Every row gives one point. Each copy is the shape, with its points in the same order, turned, moved and blurred by noise. Say if it was mirrored as well.

Shape:
[[  8 -50 -27]
 [-26   3   9]
 [  5  24 -24]
 [ 38  17  15]
 [  7   1  -3]
 [-43 -25  33]]
Copy 1 (6 x 3):
[[ 42  -3 -28]
 [  5 -14  28]
 [-28  -4  -8]
 [-23  45  10]
 [ -2  11   6]
 [ 40 -19  52]]
Copy 1 is: only turned
Copy 2, 6 rows:
[[-12  15 -55]
 [-28 -16   5]
 [ 14   9  12]
 [ 32 -34 -10]
 [  2 -10  -9]
 [-60 -35 -14]]
Copy 2 is: only turned
Copy 3 (6 x 3):
[[ 40 -19 -31]
 [-19  -3  16]
 [ 26  -2  41]
 [ 33  44  27]
 [ 18   8  14]
 [-39  -2 -18]]
Copy 3 is: mirrored

Shape, 9 rows:
[[ 31 -16  31  23  -5  23]
 [-36   1  19 -31   8 -27]
 [ 38  34   7  23  -9  -3]
 [ -4 -35 -15 -11  47 -26]
 [  7  21 -23 -23  12  -5]
 [-31 -13 -25  20  31  38]
 [-20 -30  -1   9  -3   1]
 [-23  31 -21  11  25  30]
 [-32   6  34  26 -28 -16]]
Copy 1:
[[ 30  26   9  19  23 -26]
 [  6   3  15 -38 -23  39]
 [-23  30 -22   5  29 -18]
 [ 19 -21  -7 -22 -54 -15]
 [-22  -9 -22   6 -15  16]
 [  6 -60  22   6   7 -13]
 [  7  -7  38  -5 -15  -8]
 [-18 -47  -5  -2  25   6]
 [ -8  24  46 -36  21   6]]
Copy 1 is: only turned
Copy 2:
[[ 14  31   9  39  19  -7]
 [-16 -54 -11  -5   1 -16]
 [  8  45  -9  -3  -6 -43]
 [ 37 -40  -6 -24  43  -3]
 [  6   3  -6 -40   1  -8]
 [ 29  -1 -47  -5  12  44]
 [ 27 -25 -11  15  -4  11]
 [  1  20 -55 -22   5  19]
 [ -4 -17 -32  39 -31 -25]]
Copy 2 is: only turned
Copy 3, 9 rows:
[[  3 -45 -32  30  -9  -3]
 [ 30  20   5 -25 -10  28]
 [ 19 -28 -50  -9   1 -37]
 [ -2  -7 -10 -15  51  44]
 [  3  16 -46 -27  17   4]
 [-28  25  -3  31  35  -9]
 [-19 -10   8   2   5   8]
 [  3  40 -25  14  30 -30]
 [ 29 -10  23  -8 -27 -20]]
Copy 3 is: only turned
Copy 4:
[[ 10 -31  21   2  21  34]
 [ 20  33 -11  18   4 -35]
 [  1   1  27   9 -17  52]
 [ 29 -27  28  26 -27 -48]
 [  8  20  30 -11 -28  -7]
 [-31 -21  41  10   9 -37]
 [ -9 -25 -10   6   6 -23]
 [-33  15  49   9  -7 -14]
 [-22  15 -26  30  15  14]]
Copy 4 is: mirrored

Shape (15 x 9):
[[-17   4  22 -14 -21  12 -19 -22 -30]
 [ 13  17 -21  20   4 -40   9 -23  37]
 [ -4 -12   8  20 -19 -32  17 -35  -2]
 [ 36  32 -14  17 -38   9  29  -1  21]
 [  9   8   4  18  -8 -16   5 -34  13]
 [-15  -9  -9 -37  13  -4 -22   1   0]
 [  4  -8   1  40  -3  -3  -2 -20 -18]
 [ -3 -11   0 -15  14  11 -34  16  -4]
 [  3   1 -30  -7 -15  26 -12 -27  -5]
 [ 24   8  -9 -41 -15   2 -27 -27 -44]
 [-23  27 -11 -52   7   9 -12 -37 -30]
 [  3   0  -9 -45  15  19 -31  -9   7]
 [-26   5 -11  -7  -3 -39 -45  -7 -12]
 [  1  10   7   9  39  17 -15  -6 -37]
 [ 14   1 -27   7 -24 -26  22  14  -3]]
Copy 1 (15 x 9):
[[-16 -18  19  16 -14 -20  34  22  28]
 [-37  12 -39  -5  -1  45  11  -7 -13]
 [-25 -10 -19  -6 -27  20  45  19 -19]
 [ -3   8  15 -24  19  40  27 -34 -12]
 [-23 -14 -23  -1  -6  23  31  -5  -6]
 [-22   4  -3   6  -6 -21 -19  29  16]
 [ -3 -27 -10   8 -39  25  24  -7   2]
 [ -6 -13   8  24  -8 -13 -25  10  12]
 [-18 -23   8 -29  -3   8   3   3  31]
 [-51  -6  38 -12 -26 -29  10  -4  30]
 [-41  10   2  -8  -9 -36  15  18  54]
 [-31 -11   2   1  12 -28 -22   7  28]
 [-43   7   0  32 -27  16  -5  37  21]
 [ -1 -13 -16  24 -39 -20   0 -24  36]
 [ -8  23  11 -17 -21  28   8  -3 -21]]
Copy 1 is: mirrored
Copy 2:
[[  3  27   9  -1  32  -8 -31  -7 -17]
 [-22   4  -9 -37 -52  20   4   8   8]
 [ -5  23  14 -17 -21   5 -22 -12  29]
 [-33  10   3  15 -50  15   6 -31 -30]
 [ -9  13  -1 -25 -24  16 -17 -14   4]
 [-11  -1 -24 -15  24 -26  -3  22  -9]
 [  1 -13  24  -7  -6  19 -24 -13  10]
 [ -7 -15 -24   4  28  -1  -5  18 -13]
 [-34  -6  11 -18  13 -14 -10 -16 -28]
 [-20   1  -6  -2  11 -36 -60   4 -39]
 [  6  21  -4 -37  20 -50 -24   8 -45]
 [-19  -8 -39 -19  29 -21  -8   5 -30]
 [-10  14   4 -21  15  -1 -23  53  -4]
 [ 37 -33   0  -8  13  -3 -22   0 -25]
 [-25  -2  11  15 -40 -10   1  11   2]]
Copy 2 is: mirrored
Copy 3:
[[ -7  -8  15 -35  -2  29 -11 -46  -7]
 [ 28   8   4  24   0 -21  41 -15  27]
 [ 22  30  26  -6   0 -13  15 -33  -7]
 [ 44 -21  -2  12 -28  -6  10  18 -14]
 [ 24  14   8   7 -12  -1  18 -29   8]
 [-33 -17  -1 -22  10  -6   0 -30  33]
 [ 20  27   5  12  15  10 -11 -27  -6]
 [-26 -16   3  -4  14  10 -26 -23  34]
 [ -8 -22 -21   3  -3   0  -2 -32 -16]
 [ 17 -38 -20 -41  15   3 -17 -58   4]
 [-18 -24 -28 -49   8  24  24 -53   9]
 [-31 -33 -20 -14  -8   3  -9 -38  36]
 [ -9 -17  28  -5  40   8  18 -50  27]
 [ -2  16 -29 -14  26  41 -22 -23  24]
 [ 24 -10  12  -6  20 -30   7   8  -3]]
Copy 3 is: mirrored
